Every row gives one point. Two turns around zero, p and q, are shown by what they do to some points. Where does a point land after both, in the order given? Backwards means that the second turn is done in reverse. Each puzzle has new turns, and all numbers are rounded.
In the rows, zero is written as 128.

Turn p:
[141 101  90] -> [140 139  82]
[150  89 155] -> [172 100 125]
[107 129 117] -> [107 124 119]
[131 161 119] -> [113 155 142]
[119 173 147] -> [106 141 171]
[120 115 140] -> [131 109 128]
Turn q:
[185 101 106] -> [133  84  78]
[103 155 122] -> [110 159 139]
[105 100 134] -> [126 108 159]
[129 137 137] -> [136 138 128]
[119 148 142] -> [136 152 135]
Where do these land?
q, then p: [164 143 148] -> [142 167 114]
q, then p: [ 86 136 115] -> [105 106 159]
p, then q backwards: [130 103  93] -> [165 146 115]
p, then q: [125 143 104] -> [111 151 132]
q, then p: [139 146 138] -> [128 151 130]
p, then q: [125  99 169] -> [152  84 126]

Turn p:
[110 158 118  92] -> [163 142 153 104]
[179 149 108 118] -> [161 153 119 170]
[149  98 149 123] -> [124  94 125 152]
[102  95 148 159] -> [ 81 103 118 113]
[120 130  89 105] -> [163 137 110 106]
[121 128 137 142] -> [110 129 131 126]
[115 139 147 157] -> [ 93 139 140 125]
Turn q:
[158 121 160 146] -> [127 103 158 156]
[113 135 161 100] -> [133 128 160  95]
[119 151 148 148] -> [130 151 154 142]
[146 129  94 118] -> [146 119  94 131]
[110 107  62 129] -> [111 140  60 122]
[122 125 143 127] -> [121 127 142 123]
Where do these land?
p, then q: [164 166  95 164] -> [163 180 122 162]
q, then p: [111 118 156 104] -> [141  99 154 121]
q, then p: [133 101 137 106] -> [138  96 122 116]
q, then p backwards: [109 113  99 152] -> [138 122 115 169]
p, then q: [132 135 172 121] -> [100 124 163 131]
q, then p backwards: [118 135 108 122] -> [126 129 105 134]

Turn p:
[121  79 138 124 137 131] -> [159 110 152 115 107 114]
[122 127 117 159 140 134] -> [143 106 109 138 135 138]
[127 170 123 129  78  89] -> [ 76 156 106 167 110 122]
[110 176 107  98 107  66] -> [ 46 140 101 126 103 117]
[150 111 142 151 145 152] -> [169 124 131 132 152 122]
[151 113 114 111 141 145] -> [151 144 127  98 130 131]
[111 111 123 123 125 159] -> [145 122 148 123 119 155]
[131 137 159 130 150 147] -> [134 120 149 127 165 125]
Turn q:
[118 107  90 108 110 148] -> [ 79 138 107 130 124 142]
[154 142 169 114 160 120] -> [162 102 143  99 156 118]
[150 115 112 144 109 106] -> [131 113  99 147 109 114]
[ 96 106 144 115 115 153] -> [ 98 138 156 107 108 137]
[116 136 138 148 162 126] -> [146 124 158 146 144 134]
[ 95 148 149 105 151 114] -> [132 151 163 115 156 107]
[167 142  93 162  88 129] -> [148 130  68 152  99 146]
Where do these land?
p, then q: [140 111 148 113 114 174] -> [170 115 132  94 134 143]
p, then q: [150 177 112 143 159  91] -> [ 93 145 129 177 169 118]
q, then p: [153 110 157 142 122 124] -> [148 149 140 129 100 110]
q, then p: [ 94 146 136 133 154 108] -> [118 117 126 141 165  98]
q, then p: [108 104 115  94 122 131] -> [ 97  99 143 125 115 139]
q, then p backwards: [145 135  94 163 141 121] -> [126 138 125 178 111 137]
q, then p backwards: [107 113 135 108  84 147] -> [123 129 103  82 113 107]

Turn p:
[118 130 141  99 110 144] -> [129 126 116 115  91 132]
[112 135 141 122  89  99] -> [117 130 103  95 124  97]
[102 137 144 142  97 138] -> [100 122 114 132 106 100]
[152 121  80 154 133 135] -> [158 126 121 170 160 126]
[126 130  99 143 214 130] -> [116 142 157 161 176 191]
[146 127 109 116 188 127] -> [143 143 152 137 154 179]
[123  96 135 135 113 125] -> [129  94 125 120 129 117]
[121 144 147 104 112 125] -> [123 142 120 104 103 123]
[153 133 157 137  97 129] -> [139 129 146 118 109  87]
Turn q:
[142  84 145 115 144 144] -> [148  89 135 158 112 129]
[119 121 132 124 102 121] -> [113 120 140 114 121 114]
[155 102 133  85 139 101] -> [167  93 130 105 101 141]
[ 85 135 149 141 175 144] -> [136 119 119 156 191 127]
[161 146 116 148 118  95] -> [147 170 129 107 105 120]
[128 138  87 148 100 139] -> [ 92 155 105 127 107 120]
[105 171 135 135 119 152] -> [ 94 150 139 129 160 145]
Where do these land?
p, then q: [140 111 150 144 138 138] -> [140 113 154 137 132 112]
p, then q: [139 127 125 127  51 107] -> [154 132 102  69  89 118]
p, then q: [ 69 124 111 120 145  99] -> [103 103  76 141 154 141]
p, then q: [151 111 126 132 147 110] -> [156 118 138 145 130 145]
p, then q: [136 156 134 121 135 148] -> [110 152 149 123 134 131]
p, then q: [123 104 137 110 149 118] -> [123  98 132 146 125 145]
q, then p backwards: [145 124 144 140 131 108] -> [160 133 133 125 121 130]
q, then p: [121 167  97 131 127 196] -> [ 77 131 105 189 116 140]

Turn p:
[110 111 149 182  91 148 149 163] -> [157 170 166 126 134 159 110  83]
[152 105 124 150 141 142 133 109] -> [152 126  96 126 141 141 143 113]
[166 131 116  71 114 127 121 109] -> [125  86 102 107 102 132 113 168]
[101 127  96 104 100 101 120 155] -> [ 84 132 156 132  96 153 128 145]
[125 130 117 110 135 116 144 170] -> [119 133 163 112 128 138 147 154]
[156 129 155 140 129 178 118 115] -> [176 136 100 127 147 121  98 131]
[116  91 164 125 125 112 119 158] -> [134 107 168 151 153 155 121 124]
[121 194 115 152 158 104 116 103] -> [116 145 116 145 105  56 157 121]
[114 157 104 139 123 105 122 121] -> [105 141 129 137  97 108 142 120]
[135 118 139 127 144 169 111  98] -> [142 130  86 136 157 123 106 133]
[114 115 129 107 146 105 154 107] -> [ 97  99 126 110 146 123 143 117]
Turn q:
[164 124 138 115  93 157 118 134] -> [166 120 105 101 111 132 102 121]
[122 150 127 162 153 130  96 109] -> [133 149 148 161 158 117 105 142]
[ 83 128 121 146 131  84 139 108] -> [ 80 141 159 158 121 125 140 110]
[152 107 147 160 167 135 121 106] -> [149 157 146 136 160 168 127 143]
[131 126 152  76 113 122 134 142] -> [111 101 114  79 126 128 125 117]
[133 132 129  86 112 118 144 169] -> [123  93 119  87 110 109 148 127]
[117 149 119 103 114 145 158 174] -> [119  99 102 110  97 101 147 155]
[139 111 134 118 108 125 124 165] -> [146  93 135 109 109 131 132 126]
[124 107 123 148 147 166 104 105] -> [146 133 111 165 154 156 110 134]
[ 92 158 119 146 112  87 165  95] -> [ 74 170 145 145  98 106 136 113]
[152 117  98 146 158 139 104 101] -> [162 151 123 157 166 133 135 118]
Where do these land?
p, then q: [128 135 134 162 116 101 147 145] -> [115 161 124 102 115 144 108 122]
q, then p: [155 139 118 146 103 133 105 125] -> [154 106 117 144  99 119 130 132]
p, then q backwards: [101 166 155 100  88 146 127  97] -> [109 174 157 116  83 130  97 116]
q, then p: [127 141  89 116 113 114 131  99] -> [106 121 111 125 103 103 144 100]
p, then q: [149 113 141  84 143 136 114 136] -> [153  88 135 129 136 144 151 143]
p, then q backwards: [146 152  97 149 134 152 151 131] -> [169 145 121 121 124 131 164 118]
q, then p backwards: [164  96 139 145 173 101 105 127] -> [129  92 156 146 148 134 153 179]
q, then p: [100 132 162 140 150 126 111 169] -> [140 127 166 152 167 156 122 134]
p, then q backwards: [ 82  79 116 110 133 143 161 122] -> [112 105 168  91 160 115 129  91]

Turn p:
[158 137 117 146 152 109 124 164] -> [149 113 165 135 149 131 124 162]
[123 128 112 143 124 164 127  93] -> [126 152  85 148 137 136 135 127]
[145 113 111 128 101  85 137 145] -> [155 111 153 141  95 100 122 133]
[ 84 138 148 149 138 103 113 141] -> [102 136 137  89 108 133 116 162]
[131 103 148 118 135 178 163  77] -> [116 161  98 143 138 146 178  80]
[118  97 146 109 137 172 107  75] -> [ 81 158 100 154 133 153 133  86]
[121 159 128 111 135 101 125 123] -> [130 136 139 102 139 104 105 125]
[118 126 102 115 136 137 133 161] -> [120  91 123 130 142 113 137 143]
[154 151 140 134  95 103 124 174] -> [173  93 153 110 113 138 104 136]
Turn q:
[118 160 153 162 123 166 133 121] -> [121 125 133 150 104 174  97 114]
[103 104  93 121 154  96  93 128] -> [130 146  84 145 155  93 156 136]
[ 93 116  90 109 139 135 117 158] -> [142 120  96 145 114 116 177 136]
[114 120 102  74 147 114  96 122] -> [151 123  78 110 132  86 145 126]
[169  95 152 142 121 139 127 126] -> [102 106 147 108 156 144 113 152]
[139 154 131 144 144 142 163 123] -> [149 137 151 128 129 164 123 108]
[156 168 133 147  92 131 144 126] -> [137 116 177 143 115 129  95 115]
[110 131 137 111 142 103 119 152] -> [142 153 113 124 114 113 137 153]
[149 102 161 141  91 127 160  96] -> [ 78 125 170  97 134 134 111 114]
Where do these land?
q, then p: [ 95 125 144  93  92 180 132 124] -> [120 110  87 149  75 108 131  97]
q, then p: [140 100 138 162 165 122 176  97] -> [101 149 107  95 186 140 146 110]
p, then q: [100 146 135  71 103 173 113  94] -> [125 124  79 140 153  96 144  65]
p, then q: [110 142 107 129 138  97 105 137] -> [131 142 112 137 117 104 127 165]
q, then p: [145 116 102 133 106 112  98 138] -> [120 133 165 128 109 123 138 158]
p, then q: [117 105 151 159 135 124 164 123] -> [137 125 168 114  93 141 134 113]
p, then q: [136 113 158 113 138 121 152 125] -> [118 139 137  99 116 140 115 105]
q, then p: [146 105 150 155 144 108 158 126] -> [110 123 127  88 163 147 134 122]
q, then p: [137 120 110 133 143 136  99 160] -> [139 108 144 148 132 132 151 158]
p, then q: [140 163  95 122 122 117 128 144] -> [141 131 123 122 164 111 128 161]
p, then q: [143 171 117 139 120 118  83 139] -> [143 103  94 142 145 120 109 170]

Turn p:
[159 161 124 112 160 149 144 108 141] -> [185 124 133 117 132 151 103 126 136]
[145  97 171 103 105 152 153 160 139] -> [150 123 121 149 129 105 185 112 169]
[126 110 120 165 157  89 140 153  82] -> [117 156 145 102  95 101 146 147  77]
[142 118 139 130 119 105 109 141 163] -> [118 157 126 164 118 132 126 113 140]
[127 163 110 155 130 130 149 146  97] -> [132 123 105  82  99 124 122 130 108]
[134 146 160 117 127 135 116 104 133] -> [136 102 146 144 117 149 120 127 147]
[142 125 132  94 104 115 112 109 148] -> [131 113 125 175 142 133 116 110 132]
[160 119 107 174 105 146 146 108 123] -> [137 135  83 124 126 163 149 161 109]
[121 113 122 102 117 159 106 108 147] -> [124 113 125 148 168 131 118 139 156]
[ 94 104 123  98 113 153 112 169  90] -> [103 105 123 115 145  60 139 140 147]
[ 94 128 127 115 130 106 148 113 156] -> [113 132 148 123 154 144 129  88 121]
[ 92 152 100 172 171  98 101 117 118] -> [ 90 154 156  90 113 144  81 145  96]
Turn q:
[105 159 150 132 137 136 178 125 125] -> [122 118 114 162 152  86 141 153 134]
[ 84 129  69 102 129  85 107 116 129] -> [128 136  99 112 104 130  51 140 100]
[131 133 143 153 115 137 139  99 156] -> [121 135 149 144 125  94 140 101 122]
[121 151 116 130 101 139 157 131 149] -> [113 156 119 134 152 100 134 129 108]
[105 156  94 127 131  81  69 121 152] -> [131 147 108  97 108 120  55  99 147]
[175 111 164  84 121 116  95 122 127] -> [138 138 173  84  98 145 147 148 158]
[151 127 115 151 149 148 164 121 111] -> [129  88 127 131 156 122 153 122 104]
[126 116 145 142 139 151 142 136 148] -> [117 125 118 146 120 123 162 115 130]
[156  95 136 101 141 121 124 162 108] -> [150 121 123 103 115 169 155 154 134]
[106 112 155 135 125 140 149 133 103] -> [135 121 132 172 131 138 143 148 131]
[125 133 103 182 121 130 141 135 112] -> [146 118 116 150 165 133 121  95 105]
[151 113 147  98 128 152  72 134 116] -> [106 132 158 102 110 176 134 131 163]
Where do these land?
q, then p backwards: [135 158 126 124 166  87 129  99 143] -> [122 161 122  97 134 149 120 162  92]
q, then p: [165 143 170 124 131  93 132  91 158] -> [138 127 141 182 106 138 146  76 115]
p, then q backwards: [163 140 149  89 158 118 134  95 128] -> [133 102 143 162 116  95 128 105  88]
q, then p: [ 98 116 104 123 102 121 141 166 135] -> [135 120  97  93 115 120  93 143 118]
q, then p: [121 111 114 152 124 165 154 140 139] -> [126 119 130  86 135 139 141 144  97]
p, then q: [164 163 121 111 112 156 116 145 106] -> [146 151 131  88 115 153 124 103  98]
p, then q backwards: [147 128 118 109 149 138  91 163 131] -> [ 99 159 149 121 117  92 128 116 138]
q, then p backwards: [102  98 121 136 100 155 117 124 128] -> [133 121 134 146 122  85 116 109 150]
p, then q: [ 98  89 117 144 124 110 147 140 102] -> [147 114 108 151 137 116 113 177 127]
p, then q backwards: [ 90 120 157 159 108 168 135 154 112] -> [157 142 153  89 166 157 122 142 152]
q, then p backwards: [125 114 100 161 109 132 115 147 111] -> [136 138 109 123 124 109 148  98 161]
p, then q backwards: [128 156 140 104 153  94 125  71 145] -> [128  99 111 160 107 128  97  94  81]

Turn p:
[127 107  90  98 109 133 104 127 110] -> [ 86 137 130  99 158 129 148 134 132]
[116 115 126 164 118  98 106 126 120] -> [100 132 118 158 127 118 121  97 145]
[100 142 141  99  87 128 143 149 164] -> [126 127 121 101  83 177 147 124 125]
[153 121  97 161 137 160 169  99  85] -> [130  77 163 159 178 114 123 147 108]
[116 117 111 106 165 134 140  96 150] -> [159 150 147 133 145 125 169 141 135]
[134 160 131 145  99 148 118 119 142] -> [139 104 140 108 126 147 107 100 140]
[131 144 161  91 137 128 131 125 110] -> [143 145 126 104 116 116 124 131  86]
[ 93 140 145 108 168 101 161 157 113] -> [134 173 134 159  96 137 125 160  92]
[103 101 151 130 130 123 103 135 140] -> [115 143 123 127  95 105 143 118 148]
[174 135  94 140 161 149 120 164 148] -> [147 125 115 122 158 131  93 176 170]
[161 126 161 166  96 105 113 112 124] -> [128  95  91 138 126 108 107  80 126]
Turn q:
[ 97 141 104 118 122  99 150 134 129] -> [109 117 117 127  91 120 106 123 102]
[115 138 119  90 106 124 125 150 136] -> [122 117 148 104  92 137 125 145 120]
[122 169 180 160 133 181 135 107 148] -> [105 153 121 160 154 195 163 111 143]
[160 104 113 122 173 101  94 125 118] -> [132 131 121 124 158  73 118 164 148]
[127  84 157 167 157 163 108 170 134] -> [133 115 184 176 171 114 150 119 146]
[116 115 133 115 118 139 169 117 122] -> [136 126 117 129  99 127 154  99 122]
[161 140 110 122 113 106 106 134 164] -> [151 117 121 123 126 144  98 175 137]
[137 125 145 145 132 110 128 141 104] -> [137 153 139 137 143 113 122 125 109]
[142 168  83 118 122 155 139 105 119] -> [117 101  84  90 139 152 140 132 110]
[103  97 136 125 103 101 126  97 107] -> [139 150 128 112 107 106 103  86 144]
Where do these land?
q, then p backwards: [130 138 115 152 146 169  99 102 111] -> [156 120  81 126 102 123 105 108 126]
p, then q: [ 87  86 111 158  98 110 144 110 119] -> [124 126 115 171 114 135 123  63 129]
q, then p: [137 138 166 120 137 135 102  97 114] -> [168 149 145 120 122 161 119 134 130]
p, then q: [157 148 130  83 127 132 154 111  90] -> [116 145 135  97 147  82 160 131 101]
q, then p: [124 109  89 148 121 108 132 183 133] -> [ 92 125  97 139 122  72 120 118 123]
q, then p backwards: [164 121 105  93 125 128 118 118 122] -> [157 115 138  99 136 157 123 135 148]
p, then q: [127 144 153 117 157 106 116 135 147] -> [136 129 110 106 141 154 113 153 111]
p, then q: [166 156 151 110 169 117 129 121 118] -> [132 141 118 100 164 109 119 170 107]
p, then q: [104 141 131 116 166 138 121 160 164] -> [141 127 145 127 123 181 128 165 113]
p, then q backwards: [ 91 111 133 142  71 138 140 157 128] -> [ 72 149 114  99 126 151 140 136 159]
q, then p: [144  97 129 158 121 160 135  95 127] -> [171 117 125 142 164 119 150 134 144]
q, then p backwards: [104 148 122 139  99  95 145 147 162] -> [113 162 152 151 120 119 157 164 117]
